Each row of a before or after table is a point. The points were changed in one or more steps. Then noise was added and the rows were shuffled. The steps act on how far a point lies along the listed directions, d1 being the first. Write out the steps. A step turns or swaps two directions, mirrors them in a line or flattens them onto one, adds a multiple of one to another, or multiplies one. Angles are multiples of 10 degrees, from the lower direction toward the higher: turns from -170 to 170, lines from 10 to 170 but not 90. Use the fewest steps. Two steps may share a direction if one is a turn and the other turns, adds or multiplies; they go together, in the order done. Otherwise the lowest direction goes first.
In the rows, 128 means zero.

Directions:
(1): [125 167 175]
(2): [ 76 150 106]
(3): [160 169  96]
Before:
[[128 130 114]
 [119 140 123]
 [140 128 117]
 [113 132 109]
 [126 134 117]
 [111 131 111]
 [170 114 162]
 [119 136 123]
 [129 131 117]
 [114 138 113]
 [147 124 137]
 [120 121 176]
 [116 138 114]
 [105  99 137]]
After, 14 rows:
[[107 132 137]
 [114 129 134]
 [ 76 148 122]
 [103 134 116]
 [132 173 133]
 [ 96 134 109]
 [ 79 149 126]
 [179 125  95]
 [130 121 147]
 [106 131 127]
 [171 102 144]
 [249  73 155]
 [ 83 137 118]
 [ 79 143 112]]
Steps: turn d1 and d3 by 160 degrees; multiply d1 by 1.6; multiply d2 by 2.5

Directions:
(1): [ 74 155 168  84 133 145]
(2): [100 138  65  95 108  94]
Before (10 x 6):
[[ 95 135 119  84 111 126]
 [ 75 146 111  86 120 119]
 [130 132 162 151 147 164]
 [ 92 146 113  84 132 130]
 [104 142 190 120 140 158]
 [ 92 157 107 124 105 107]
 [140 112  71 131 115 109]
 [138 126  82 124 118 108]
 [152 107 139 149 137 139]
 [137 116 136 140 148 115]]
After (10 x 6):
[[ 80 139  28  84  99  82]
 [ 90 132  36  79 104  88]
 [152 109 184 153 151 161]
 [162 117 215 187 169 192]
 [133 121 155 143 154 127]
 [ 83 159  47 106  85  72]
 [102 142  52  81 113  97]
 [162 117 213 179 151 175]
 [ 98 126  55  85  94  93]
 [ 97 141  49  84 106  90]]
Steps: multiply d1 by 0; multiply d2 by 2.5

Directions:
(1): [152  78 155 175 101 138 123 150 109 102  55]
(2): [140 115  37 179 146 128 124 122 154  90 138]
(3): [176 166 144 143  59 145  99 150 172 116 161]
(4): [ 91 154 125  91 138 136 125 143 202 104  65]
(5): [142 108 108 100  89 176 140  41 135 141 109]
Before (13 x 11):
[[147 166 144 120  99 129 130 143 141 146 159]
 [163 150 114 135  95 142 126 114 144 133 160]
 [142 129 119 135 127 119 132 131 140 139 154]
 [140 148 103 129 118 140 109 137 152 121 153]
 [117 111 113 131 162 116 156 131 105 122  96]
 [223  96 127 185  83 142 144  90  60 152 237]
 [ 94  94 134 120 191 112 167 110  73 148 109]
 [152 147 174 113  85 143 131 136 130 141 143]
 [137 130 152 154 101 139 111 131 135 123 145]
 [160 132 114 143  87 146 124 111 138 109 128]
 [125 118 118 123 107 138 123 109 129 122 119]
 [139 137 168 129 116 125 103 134 108 144 134]
 [160 106 111 171 127 120 131 129  91 137 151]]
After, 13 rows:
[[110 140 113 120 131 117 120 136 137 121 144]
 [145 142 113 156 134 114 126 157 135 117 143]
 [141 137 171 127 105 127 136 154 116 144 113]
 [132 125  99 126 139 129 151 110 121 125 122]
 [132 152  88 139 136 118 126 132 142 109 162]
 [158 115  84 171 137 118 130 120 101 135 171]
 [132 137 194 105 111 131 109 119  95 162 132]
 [123 131 146 138 117 137 120 116 126 133 153]
 [144 110 117 154 129 119 132 140 135 126 131]
 [118 116 156 119 149 121 152 120  93 148 125]
 [139 122  88 156 129 137 109 146 145 104 122]
 [129 150 210  87 105 131 139 148 107 160 136]
 [186 115 124 203 153  87 139 171  61 136 247]]
Steps: turn d1 and d5 by 140 degrees; turn d4 and d5 by 20 degrees; multiply d2 by 2; multiply d3 by 0.4

Directions:
(1): [136 117 109 157  54 131 142  64 114 165 170 120 144  76]
(2): [220 103 167  88 165 144 143 103 139 144 167 159 125 128]
(3): [ 89 175 119  68 139 137 168 116 133 150 142 146 211 141]
Before:
[[ 91 151 149  63 238 139 112 222 156  85  78 145 138 208]
 [164 104 144 134 130 125 134 128 106 131 144 126 109 103]
 [168 117 156  88 161 124 141 124 129 128 143 157 144 135]
 [127 125 137 115 123 132 126 113 122 128 128 126 154 124]
 [165 124 157  78 187 139 134 137 127 123 144 148 117 152]
 [108 135 152 117 151 134 143 137 146 122 135 136 145 151]
 [130 138 148 108 147 143 146 139 143 135 110 132 138 139]
 [131 121 142 136 121 134 141 142 134 131 132 124 117 142]
 [118 141 149 113 132 127 138 132 132 148 123 118 151 137]
 [106 139 148  94 154 130 139 139 121 105 122 143 151 153]
 [123 122 126 126 125 143 142 110 115 135 130 132 151 118]
 [153 121 131 109 145 141 130 136 140 117 142 143 125 140]
 [195 141 177  70 199 145 144 129 147 118 147 174 151 163]
 [242  88 176  94 185 130 114 142 137 113 154 154  83 144]]
After:
[[ 61 130  83 201  50  99  92 144 104 109 105  83  99 104]
 [ 66 147 116 189 118 110  87 176 123  76  71 105  93 148]
 [174  57 154 190 160 126  54 188 136  78  92 110   6 142]
 [ 83 126 112 163 120 116 101 155 108 103 101 100  82 133]
 [ 81 131 119 148 118 103 112 158 115 104  95 118 120 133]
 [114 128 128 118 146 141 138 131 118 124 116 133 150 135]
 [117 127 138 116 137 129 119 130 124 117 115 124 147 135]
 [125 132 155 124 144 123 126 147 132 135 110 114 126 144]
 [101 133 117 139 102 120 142 129 100 136 133 113 144 101]
 [116 118 154 147 145 130 123 146 143 109 123 126 108 147]
 [123 126 141 141 133 136 127 150 139 123  95 118 106 133]
 [126 123 138 141 111 134 143 137 131 135 135 121 121 135]
 [125 111 153 133 146 122 113 150 119  88 111 130 100 146]
 [109 126 109 146 113 131 117 146 132 108 123 121 114 132]]
Steps: turn d1 and d3 by 80 degrees; multiply d2 by -1

Directions:
(1): [136 138 123 120  72 155 130  86 124  90  85  68 143  91 124 192 168  98
  99 184]
(2): [134 132 127  87 160 125  44 156 123 103  97  94  63 142 112  84 186 161
 124 151]
(3): [132  87 105  81  88 165 101 152 112 178 159 169  89 110 141 141 127  92
  43 110]
(4): [ 63 181  81 139 143 153  87 154 178 183 132  89 188 149 143 134 123 141
  99 139]
Before, 9 rows:
[[ 72 188 122 196 155 105 207 128 182 178 170 132 227 176 140 132  44 137
  163  89]
 [102 153 108 127 114 147 143 121 150 149 111  87 204  85 138 208 131  92
  102 173]
 [139 134 146 134  91 157 197  78  98  85 106 111 187  80 135 188 101  76
  114 146]
 [107 118  90 140  90 160 149 115 147 201 160 166 156 101 140 166  90 100
   66  90]
 [ 93 124 106  87 149 163  66 200 145 190 153 172  91 152 141 118 141 141
   66 107]
 [130 114 118 165 115 134 184 126 144 177 155 181 166 141 121 147  81 107
  125  74]
 [157 149 156 137 164  91 125 114 125  83 115 128  82 131 129 102 158 162
  186 132]
 [108 125 116 120 138 133  91 133 131 108 113 144  90 143 133 121 138 116
  108 141]
 [115  90  83 113  73 198  87 148 136 161 122 122 142  92 146 193 133  83
   16 132]]
After:
[[175  70 139  99 114 127 119 120  94 130 135 189  35  99 111 111 136 121
   98  86]
 [159 103 165 105 206  81 120 166 109 113 130 162  85 127 112  79 131 153
  182 112]
 [199 110 189 101  97 102 155  77  84  16  75  82  45 109  90 141 183 117
  150 165]
 [188  77 148 118  85 133 160  99  99  98 111 156  84 109 100 152 145  98
  118 113]
 [147  56 123 109 166 133  71 201 116 157 155 201  64 141 131  73 109 142
   91  61]
 [154 110 174 139 179 102 190 127  86  93 146 183 132 130 127  85  71 132
  179  81]
 [ 85 138 105 134 138 137  99 138 147 132 126 144 122 146 140 127 119 115
  100 135]
 [112 119 108  70 113 179  59 177 135 163 130 145  80 127 134 151 171 120
   44 139]
 [105 189 113 167 125 128 150  99 166 133 120  96 178 121 152 167 130 134
  145 148]]
Steps: mirror d1 and d3 in the line at 100 degrees; mirror d2 and d4 in the line at 40 degrees
